Each row is a point. To make a cloud, some directions were put in groups of two or more. Within a group, all points are equally far from the middle, so they leave a hole (a ring in 2 directions, a hollow ball in 3). The other directions are filled evenly. Then the cloud was stretched, turned, moved and blurred a little. How many holes are there, and how many directions does each take, smallest first?

Cloud (14 x 2):
[[-0.54  2.81]
 [ 1.85  1.74]
 [-0.87 -0.83]
 [-1.67 -1.76]
 [ 0.92 -2.83]
 [-1.79  1.73]
 [-2.33 -1.90]
 [ 3.14 -1.82]
 [ 0.79 -3.62]
 [ 0.43  2.88]
 [-0.60 -1.07]
 [ 0.21  3.71]
 [-3.90  1.25]
 [-4.06  1.50]]
Holes: 0

Cloud (20 x 3):
[[-3.12  0.14 -2.39]
 [-1.51 -3.01 -3.78]
 [-1.21 -1.49 -2.80]
 [-0.67 -3.01 -1.31]
 [-0.90  2.11 -3.58]
 [ 1.07  0.18  0.80]
 [ 0.48 -3.10 -3.33]
 [-1.31  1.14 -0.77]
 [-2.58 -1.11  0.79]
 [-1.80  0.53 -3.05]
 [-1.78  1.54 -0.26]
 [ 2.64  0.38  0.09]
 [-0.69  0.36  2.77]
 [-2.80 -1.28 -3.36]
 [-3.69 -1.14  1.32]
 [-1.87 -1.59 -2.04]
 [ 0.04 -2.71 -0.54]
 [-2.78 -1.38 -3.99]
 [-4.02 -1.04 -3.41]
 [-2.83 -2.03 -3.36]]
Holes: 0

Cloud:
[[ 0.29  1.51  3.18  0.10]
 [ 1.23 -4.07  1.41  0.14]
 [ 2.74  0.89 -3.46 -0.52]
 [ 4.56  0.20  0.89 -3.20]
 [-0.88 -0.69  3.95  0.62]
 [-3.11 -0.67  1.05  0.57]
 [ 0.34  3.33 -3.33 -1.19]
 [ 4.49  1.27  0.85 -1.64]
 [-0.92  0.90 -1.75  2.73]
 [ 2.13 -4.19 -0.97 -3.13]
 [-1.41 -1.63 -2.01 -1.43]
 [ 2.10 -2.35  2.96  0.47]
 [ 1.29  1.90 -0.06 -2.09]
 [-0.22 -3.25  0.02 -3.72]
 [ 2.63  3.94 -2.02  0.17]
 [-0.87 -0.85 -2.66 -0.29]
 [ 3.44  3.62 -2.10  0.14]
 [-2.36 -0.67 -1.86  2.02]
 [-1.94  0.33  3.08  0.08]
 [ 2.62  4.11 -2.21 -0.36]
 [ 2.88 -0.38 -3.08  0.47]
 [-0.17  0.34 -2.17 -0.98]
 [-2.58  2.51 -0.18  0.00]
 [ 0.95 -1.35 -4.03  2.71]
 [ 0.03  1.13 -2.82  0.61]
 [ 2.35 -3.57 -3.35 -0.98]
 [-2.15 -3.03 -2.26 -2.62]
 [ 2.39 -0.84  0.27 -1.51]]
Holes: 0
